Rows are points. To make a cloud, some directions were put in groups of two or more. Within a group, all points are equally far from the middle, so they leave a hole (a ring in 2 directions, a hollow ball in 3). The other directions are filled evenly. Then the cloud was stretched, turned, moved and blurred a little. Count the holes, and give their numbers of directions, smallest first.
In the rows, zero is written as 128.

Cloud, 13 rows:
[[123 173]
 [172 158]
 [171 160]
 [178 143]
 [175 153]
 [105  91]
 [104 166]
 [ 86 152]
 [151  99]
 [132  91]
 [ 78 137]
 [169 112]
 [103 166]]
Holes: 1 (2)

Cloud (22 x 3):
[[117 130 135]
 [154 122  99]
 [152  68 130]
 [170 136  99]
 [107 125  99]
 [184  98 122]
 [163  97 109]
 [179  73 121]
 [202 109  91]
 [171 130  86]
 [140 114  52]
 [ 96 176 154]
 [154 112  62]
 [134 151 159]
 [161 137 181]
 [140 107  94]
 [151 120  66]
 [105  96 119]
 [185 110  89]
 [137 142 145]
 [122 164 154]
 [148  73 142]]
Holes: 0

Cloud:
[[131 180 116  89]
 [112 106  72  89]
 [101 141 144 183]
 [ 95 128 175 117]
 [141 142  78 177]
 [168 174 136 146]
 [133  99  74  91]
 [170 108 139 176]
 [145 159  95 179]
 [ 95 143 173 140]
 [175 151 100  89]
 [162 139 173 105]
 [ 95 170 101  93]
 [102 122 104  68]
 [110 186 106 116]
 [148  96 104  78]
 [ 84 101 150 110]
 [119 115 184 140]
 [142 114 145  70]
 [ 81  92 133 145]
 [171 115  93 170]
 [136 175  86 156]
 [110 170  86  91]
 [128 152 169 168]
 [153  74 127 131]
 [144 165  75 156]
 [161 174  98  98]]
Holes: 1 (4)

Cloud (47 x 6):
[[105  88 208 130 121 103]
 [163 100 109 110 107 148]
 [103 145 114  90 125  92]
 [ 96 116 130  87 197  88]
 [ 69 122 116 145 125 114]
 [ 68 135 145 105 136  87]
 [126  65 149 153 133 137]
 [141  58 194  99 165  84]
 [106 100 104 124 141 102]
 [124 131 154  69 106 140]
 [147 152 202 119 143 162]
 [105 171 178  90 173 128]
 [169 164  99 118 172 138]
 [158 138 159 190  98 141]
 [186 123 148 160 116 138]
 [103 167 130  98 124 106]
 [131  84 137  99 146 150]
 [111 108 119 179 146 172]
 [ 69 134 165  89 157  87]
 [178 184 100 146 139 149]
 [136 106 136  87 131 168]
 [110  93 184  98 153 172]
 [171  75 152 117 110  88]
 [134 184 146  73 149 111]
 [142 102 159  90 120 156]
 [152  83 161 149 199  94]
 [ 94 166 191  98 189 135]
 [118  99 132 198 137 127]
 [ 86 150 149 148 138  87]
 [197 167 112 149 154 151]
 [163  84 178  76 132  80]
 [118  74 195  87 161 126]
 [141 154 164 104  58 122]
 [107 160 106 138 142 183]
 [139 132 155  66 111 151]
 [160 142 192 156 189 164]
 [171 102 191 127 185 134]
 [117 143 112 135 169 149]
 [140 109 159  88 112 155]
 [111  98 125 119 122 168]
 [151 200 157 116 171 149]
 [171 157 159 127 170  93]
 [183  99 137 144 144 124]
 [116  97 142 128 173 202]
 [190  87 135 122 119 102]
 [113 198 150 123  88 150]
 [144 144 126 156 154 103]]
Holes: 1 (3)

Cloud (57 x 6):
[[142 107 160 154 169 105]
 [163 151 174 108 115  89]
 [118  70 154  73 166 155]
 [112 161  77 143 123 106]
 [178 139 113  88 180 136]
 [121 157  93  81 123 159]
 [125  59 156  97 171 150]
 [138  95 141 167 150  83]
 [105 169 101 179  85 134]
 [184  94 152 114 136 168]
 [168  82 162 134 169 117]
 [ 76 126  93 163 123 114]
 [192 117 171  75 145 134]
 [135 103  89  91 116 186]
 [124  94  89 122  99 174]
 [152  73 125 121  98  99]
 [ 96 111  99 198  87 128]
 [120  69 143 110 179 163]
 [178 141 162  98 165 100]
 [193 104 147 101 177 160]
 [118  83 111 133 177 156]
 [107  75 101 104 102 109]
 [111 128 190 166 120 135]
 [157  99 146  92 112  81]
 [ 84  70 105 160 118 111]
 [134 142 192  81 132 150]
 [147  85  58 152 126 118]
 [125  63 114 102 111  99]
 [138  82  78 135 165 138]
 [174  88 153 114 180 163]
 [170 132 102  70 131 179]
 [ 96 152 112 136 103 178]
 [149  94 111  83 147 200]
 [110 140 187 131 133 168]
 [ 83  96 110 188  96 103]
 [137 169  79 141 143 144]
 [155 133  70  84 138 115]
 [117 164 148 121 162 159]
 [133 154  73 132 133  99]
 [106 167 111 157  72 115]
 [145 116 122 107  84 154]
 [ 84 148  86 160 102 109]
 [130  66 104 106 173 161]
 [174 107 149 145 157 170]
 [187 106 116 149 104 125]
 [ 97 142 135 156  70 124]
 [170  84 123  70 180 169]
 [152 141 105 130  96  64]
 [176 104 120 123 107  74]
 [143 127 160  53 153 176]
 [139 111 165  65 148 187]
 [176 108 124 161 123 161]
 [ 97 135  90 165 131  99]
 [109  91  78 102 101 144]
 [176 121  95 154  98  83]
 [204 135 134 100 136 158]
 [144  87 122 110  89 100]]
Holes: 2 (3, 3)
